Rows are points. Two turns around zero, p and q, are shown by what they do to some points. Where does a point land after both, in the order given? Backwards means that the second turn is done in reverse. Each puzzle has new turns, and all numbers are rounded.

Turn p:
[57  5 39] => [69 -2  7]
[-12  10  11] => [-5  3 18]
[-33 -33 -10] => [-36 -31  -6]
[-13  19 -40] => [-29  30 -19]
Turn q:
[ 6 -8 38] => [37 13 -4]
[ 33  27 -26] => [-24 -21 -38]
[-13 -46 -35] => [-10 -36  46]
[-26  27  23] => [-2 44 -3]
Where do these land?
q, then p: [-26 -29 -14] => [ 14 -22  32]
p, then q: [-18  12 -10] => [-8 22  5]
q, then p: [  5 -20  -8] => [  8 -20   0]
q, then p: [15 49 66] => [  8  74 -38]
p, then q: [42  3 12] => [  4 -30 -32]
p, then q: [-18 -16 -45] => [-39   5  32]

Turn p:
[-16 -22  19 -17  15  23] => [ 4 10  0 25 23 29]
[ 9 23  5  6 -7 22] => [ 27 -17   9   3 -10  -1]
[ 29 -19 -22  28  -3 -22] => [-23  10 -20 -12 -41  -8]
[-14  28 -11 -11 -30  13] => [ 14 -24  30 -24   7   2]
[-18  -7  -4  27   8 -39] => [-39  11   4   7  -4 -31]
[-13  21 -13 -27   8  10] => [ 23  10  16 -16  23  -1]
[ 24 -26  26  -6   9  -8] => [ -6  -1 -41  16   2  11]
Turn q:
[ 46  10  -2 -12   9  -3] => [ 31   7  29  -8 -22 -11]
[-22  21  58  12  32   8] => [ 15  44 -20  -6  53  -9]
[  9  -5 -16  -3 -14 -33] => [-11   0  -2 -15 -35   8]
[-17 -51  -5 -12  -8  -5] => [ -2 -36 -20 -13   2  35]
[ 29  12   7  -1 -16  17] => [ 8  9 36 12 -2  4]
[-22  12 -20 -10  -9   9] => [-13  -8 -13  29  -7  -5]
[-17 -12 -21  24  -3   4] => [-29 -22  -4  -4   7  -8]
[-6 13 -2  2 10  2] => [  0   6  -6   5   3 -14]
Where do these land?
p, then q backwards: [-20 -11 -10 -11 -11   0] => [  3 -10  13  19 -15   2]
q, then p: [-15   8  34  -2  -8 -15] => [ 33   6  21  -7   0 -11]
p, then q backwards: [-17   2 -16   1 -12  -7] => [13 -3 -1 23 -7 -2]
q, then p: [ -5  15   4  -7   5 -18] => [  6  -6   8 -20  -4 -11]
p, then q: [-10 -11  29  15   1   0] => [-24 -10  -2 -16  18  -7]
p, then q backwards: [-16  11 -18  14   1   9] => [27 11 -2  7 -8  3]
p, then q: [-24  -6 -19  -6  20 -13] => [  5  30 -18   9   4 -16]
p, then q backwards: [  9   1  -9 -11   6  42] => [ 21  -9  23 -32  -6   0]
q, then p backwards: [ 97 -10   4   7  -2   2] => [-26  53 -58  11 -22  46]
